Rows are points. The ring and each string are closed loops that go straight from each point to the next, and from the last back to the first. Before rounding, they use only three directions, however many columns there are. Count how often each string passes through the ring. Passing back the other way cancels.
In the rows, 128 means zero.

Ring:
[[200 146  94 127]
 [170 176 119 113]
 [123 174 144 115]
 [ 87 142 147 132]
 [ 89  95 120 155]
 [135  74  90 165]
 [186  93  79 154]]
String, 11 rows:
[[149 125  88 139]
 [179  89 124 155]
 [202  67  82 166]
 [181  72  49 165]
 [153  90  57 157]
 [142 118 103 143]
 [151  79 127 160]
 [150  52  93 175]
 [153  67  53 168]
 [180  55  58 173]
 [164 108  55 148]]
Times through: 2
String:
[[ 94 151 103 128]
 [118 140 110 133]
 [135 123 141 139]
 [126 141 124 131]
 [115 166 113 120]
 [108 186 115 110]
 [ 95 202 147 102]
 [ 97 172 185 116]
 [ 99 146 186 128]
 [ 61 157 173 124]
 [ 50 161 136 124]]
Times through: 0

Ring (9 x 11):
[[203 105 139 171 102 147 118 145 104 115 135]
 [180 158 126 156  96 125  97 131 115 107 139]
 [134 189 110 134 109 111  82 106 134 114 142]
 [ 95 184 100 119 131 111  80  85 151 132 141]
 [ 78 161 102 116 147 121  89  77 158 147 139]
 [ 84 104 123 125 161 148 116  85 156 163 135]
 [113  69 142 141 157 166 135 103 144 163 132]
 [161  52 152 161 139 173 143 128 124 150 131]
 [191  63 149 171 121 166 136 142 110 134 131]]
String, 13 rows:
[[ 60 207  73 102 144  94  60  62 163 139 143]
 [ 43 201 114 100 148 115  86  63 177 146 143]
 [ 85 162 140 121 137 136 110  89 160 141 140]
 [108 145 124 130 135 134 104  96 147 140 138]
 [128 130  69 134 140 114  75  94 130 140 136]
 [ 91 187  49 113 140  89  50  72 146 136 141]
 [ 80 234  89 108 122  91  61  75 158 121 146]
 [ 97 219 143 120 111 118  95  94 157 117 145]
 [119 172 147 134 116 134 109 106 146 124 141]
 [108 209 158 127 107 127 105 103 154 115 145]
 [ 99 249 119 116 103  98  72  90 153 107 148]
 [115 192  73 123 123  96  61  89 138 123 142]
 [109 175  66 122 133  99  62  84 140 132 140]]
Times through: 1

Ring:
[[209 161 156 110 141  76  54 149 112 120 166 127 120 189]
 [180 205 165 123 139  72  70 154 115 109 150 117 142 180]
 [140 214 166 136 137  78  93 152 126 102 133 112 158 162]
 [ 83 197 147 150 136 100 136 141 146  96 122 106 165 130]
 [ 60 174 126 154 137 117 159 133 156  96 124 105 159 113]
 [ 49 120 100 150 138 139 175 120 166 102 135 110 140  99]
 [ 72  69 104 137 137 140 155 115 165 114 139 123 125 107]
 [104  46 120 126 135 131 126 116 158 123 141 133 117 123]
 [160  56 143 111 136 108  81 126 139 130 150 140 110 154]
 [200 107 151 106 139  89  57 139 121 128 163 135 110 179]]
String (20 x 14):
[[181 131 119 114 144 102  87 138 126 119 177 124 106 167]
 [217 120 124 102 145  94  62 141 116 126 189 131  94 185]
 [242 129 122  96 147  88  49 144 108 128 200 131  86 197]
 [196 148 121 112 145  95  78 143 119 118 183 123 105 177]
 [165 147 133 120 141  97  90 140 128 115 162 122 121 163]
 [164 143 154 120 138  89  80 141 127 117 148 125 131 166]
 [162 165 127 123 143  97  97 142 127 111 166 117 123 162]
 [205 212 131 117 147  79  72 155 109 109 183 113 119 188]
 [227 246 159 115 145  58  47 165  97 108 175 113 131 206]
 [198 213 193 120 136  55  45 160 108 112 139 122 151 194]
 [152 151 196 125 130  73  66 145 128 116 116 129 156 167]
 [148 158 151 127 138  91  92 142 131 112 144 121 138 159]
 [176 198 123 124 146  91  93 149 119 107 175 112 123 171]
 [227 236 125 114 150  73  64 161 100 108 197 110 114 200]
 [249 210 160 104 145  59  31 162  95 118 182 122 118 213]
 [239 192 130 105 148  76  51 155 101 117 197 120 103 203]
 [184 161 117 117 146  97  88 143 121 114 182 119 110 171]
 [149 126 151 123 137  96  89 137 134 117 143 127 131 156]
 [169  94 186 113 131  83  56 137 130 128 126 140 135 168]
 [153 118 149 120 137  97  87 136 134 119 146 128 127 157]]
Times through: 1
String, 19 rows:
[[ 63 140 168 149 129 105 133 131 157 104  96 118 172 118]
 [108 143 146 137 135 104 118 135 144 109 130 119 146 137]
 [112 174 118 139 142 110 132 138 141 102 151 109 138 138]
 [ 94 233 110 151 144 108 152 144 140  89 152  95 151 133]
 [ 76 241 151 158 136  93 142 147 143  88 118  98 178 131]
 [ 71 210 179 156 130  88 128 145 146  94  96 107 187 130]
 [ 54 245 152 165 135  97 155 146 148  84 108  95 187 121]
 [ 78 217 109 154 143 114 161 140 147  90 145  96 153 123]
 [ 93 180 109 145 142 116 148 136 146  98 150 105 141 128]
 [100 150 127 140 138 113 133 133 147 105 139 114 141 131]
 [ 74 168  88 149 144 131 169 130 154  96 155 102 135 114]
 [ 19 161  57 164 145 156 218 120 173  88 152  93 138  82]
 [ 18 126  80 160 140 152 204 116 176  95 135 103 143  82]
 [ 37  92 137 151 130 130 161 118 171 107 104 120 156  97]
 [ 83 103 155 139 131 112 125 126 156 112 112 125 151 122]
 [ 97 130 122 138 138 118 135 129 150 108 140 117 136 127]
 [ 58 162  56 153 148 148 195 124 161  93 169  97 124 101]
 [  9 170  62 168 144 155 222 121 174  86 145  91 146  78]
 [  9 171 109 168 136 135 198 125 172  88 115  98 168  86]]
Times through: 2

Ring:
[[156 144  70 136 179 119 157  84 132 124 168 135  87 169]
 [151 176  62 106 189 132 185  58 179 118 165 114 124 171]
 [136 182  78  81 177 129 192  52 206 122 149 103 154 153]
 [121 170 101  73 160 124 184  63 209 130 133 102 164 136]
 [100 132 131  96 136 126 152 107 173 136 116 109 148 122]
 [ 94 102 140 130 128 132 126 142 130 136 115 120 117 127]
 [ 98  83 140 154 127 131 110 160  99 136 120 132  90 133]
 [111  71 134 171 128 119  99 164  72 138 130 147  64 138]
 [136  84 113 168 142 103 109 138  74 139 148 156  54 146]
 [148 107  94 156 158 106 128 114  94 134 158 151  63 156]]
String:
[[128  77 138 144 121  79 106 131  86 153 131 160  71 117]
 [141  62 123 180 131  85  91 149  47 147 147 172  33 137]
 [148  94  82 194 168 130 114 143  60 122 169 153  34 179]
 [148 118  75 172 176 135 134 122  93 119 168 141  59 180]
 [164 128  63 163 183 120 143 100  99 122 178 147  57 181]
 [163 134  84 123 164  86 151  72 130 138 162 148  86 148]
 [142 135  97 116 158 104 153  84 145 135 148 134 106 143]
 [145 161  65 128 187 142 171  82 156 115 165 117 108 177]
 [157 206  23 122 225 177 205  56 190  93 186  95 124 213]
 [152 198  60  77 191 125 204  32 214 119 162 105 152 163]
 [137 154 108  74 149  89 171  55 189 143 135 124 145 121]
 [127 140  99 116 159 126 156  96 155 128 142 120 119 148]
 [122 193  72  85 186 163 199  64 218 110 147  85 167 168]
 [109 192 104  45 160 134 203  49 249 127 122  83 201 129]
 [111 138 142  60 123  83 161  72 196 153 109 119 165  94]
 [120 124 122 107 139 105 145  99 151 141 128 127 123 125]
 [110 129 115 119 149 136 148 114 152 129 130 114 125 142]
 [ 78 119 128 135 143 176 139 155 147 118 116  96 132 149]
 [ 84  89 156 129 115 127 117 154 125 141 104 122 119 115]
 [116  99 144 110 119  84 127 112 132 153 118 141 113 106]
 [110 100 124 145 138 127 124 139 113 134 130 130  95 140]
 [104  83 119 183 145 156 107 175  78 122 136 131  68 161]
 [109  77 115 195 146 154 101 181  63 122 141 137  53 166]
 [123 103 113 150 146 123 125 132 106 132 140 136  84 147]]
Times through: 3

Ring (6 x 14):
[[169  97 142  97 172 114 190 141 175 104 102 126 169 104]
 [119 115 135  66 193 121 142 121 151 151  99  89 222 122]
 [ 89 140 113  91 162 129  89 116 106 168 112  74 219 145]
 [ 93 142  95 144 114 154  88 152  93 170 155  88 163 140]
 [135 129 101 172  94 147 126 168 110 129 156 119 117 126]
 [182 107 131 137 134 110 180 147 155  81 108 141 131 111]]
String, 25 rows:
[[126 118  96 178  91 177 138 198 122 158 194 117 105 110]
 [146 132  90 210  60 153 125 184  99 116 174 133  78 126]
 [151 129  92 210  61 154 132 187 104 113 175 136  74 123]
 [135 113 103 168 102 168 149 191 131 147 181 120 111 108]
 [129 115 109 145 123 158 144 175 134 151 163 111 138 112]
 [135 136 111 142 120 119 117 133 109 116 115 112 154 139]
 [123 118 113 129 136 150 138 161 133 152 149 104 158 117]
 [113 116 109 130 135 163 135 171 133 169 164  99 157 114]
 [113 138 106 134 125 133 102 137 103 143 128  97 168 140]
 [ 86 164  95 133 118 123  52 111  65 152 113  79 191 167]
 [ 65 154  98 106 144 143  58 121  81 189 129  62 216 156]
 [ 79 129 111  91 165 155 101 141 119 196 143  70 214 130]
 [ 76 134 116  73 180 141  92 121 117 192 120  64 237 138]
 [ 88 148 121  68 181 104  78  86 102 155  75  68 249 158]
 [115 144 121  93 160  98  96  95 106 125  76  89 214 153]
 [115 115 121 100 162 144 138 149 142 162 135  94 187 117]
 [ 94 116 122  76 183 150 128 142 142 187 135  77 217 119]
 [112 121 119 101 159 139 127 141 133 159 129  92 191 124]
 [109 141 115 105 151 116  97 113 106 140 100  88 201 147]
 [ 75 169 102 102 144 108  40  86  64 156  86  65 229 176]
 [ 67 145  96 115 139 159  71 142  91 199 152  66 201 144]
 [ 70 146  89 137 118 167  71 154  84 196 167  73 177 143]
 [ 91 120  98 139 125 186 120 187 122 199 193  88 154 114]
 [126 123 114 128 136 138 131 149 126 142 135 105 162 124]
 [122 117 109 139 126 159 137 171 131 157 162 106 146 115]]
Times through: 1
String, 24 rows:
[[190 106 141 117 153  91 186 128 162  66  80 141 150 114]
 [200  92 142 128 148 108 211 154 180  72 105 151 127  97]
 [159 102 126 130 141 136 177 165 159 119 136 127 140 104]
 [144 118 120 130 136 129 147 148 136 122 126 116 153 120]
 [171 132 113 170  97 104 138 138 113  73 107 139 115 135]
 [160 130 101 195  74 133 135 167 107  95 147 138  89 128]
 [128 117  98 174  96 174 140 195 124 155 189 117 109 110]
 [123 118 111 134 132 153 138 165 132 154 154 105 152 116]
 [106 116 101 147 119 181 131 189 127 183 190  99 141 110]
 [ 99 117  99 144 121 185 127 191 126 192 194  94 145 111]
 [126 128 113 129 133 132 124 143 120 137 128 105 164 130]
 [114 147  98 156 102 132  89 138  86 134 131 102 150 148]
 [ 96 144  80 187  75 174  86 180  81 171 189  99 119 136]
 [109 117  94 168 100 189 131 202 122 181 205 105 118 109]
 [130 121 111 139 126 145 137 160 128 141 146 110 147 120]
 [137 122 115 136 129 134 138 152 128 129 133 113 150 123]
 [148 112 116 146 123 142 157 167 141 125 146 123 131 111]
 [147 128 119 132 131 112 133 131 123 106 106 117 157 132]
 [208 120 133 155 115  75 173 123 139  30  71 158 115 128]
 [197  90 142 126 149 114 213 159 183  79 112 149 128  94]
 [160  86 136 108 165 147 203 175 186 134 145 125 151  86]
 [178  83 145 100 174 127 215 162 194 109 120 133 154  87]
 [155  97 134 106 163 134 183 158 170 127 128 120 162 100]
 [158 117 130 116 149 107 155 130 143 100  97 121 164 123]]
Times through: 4
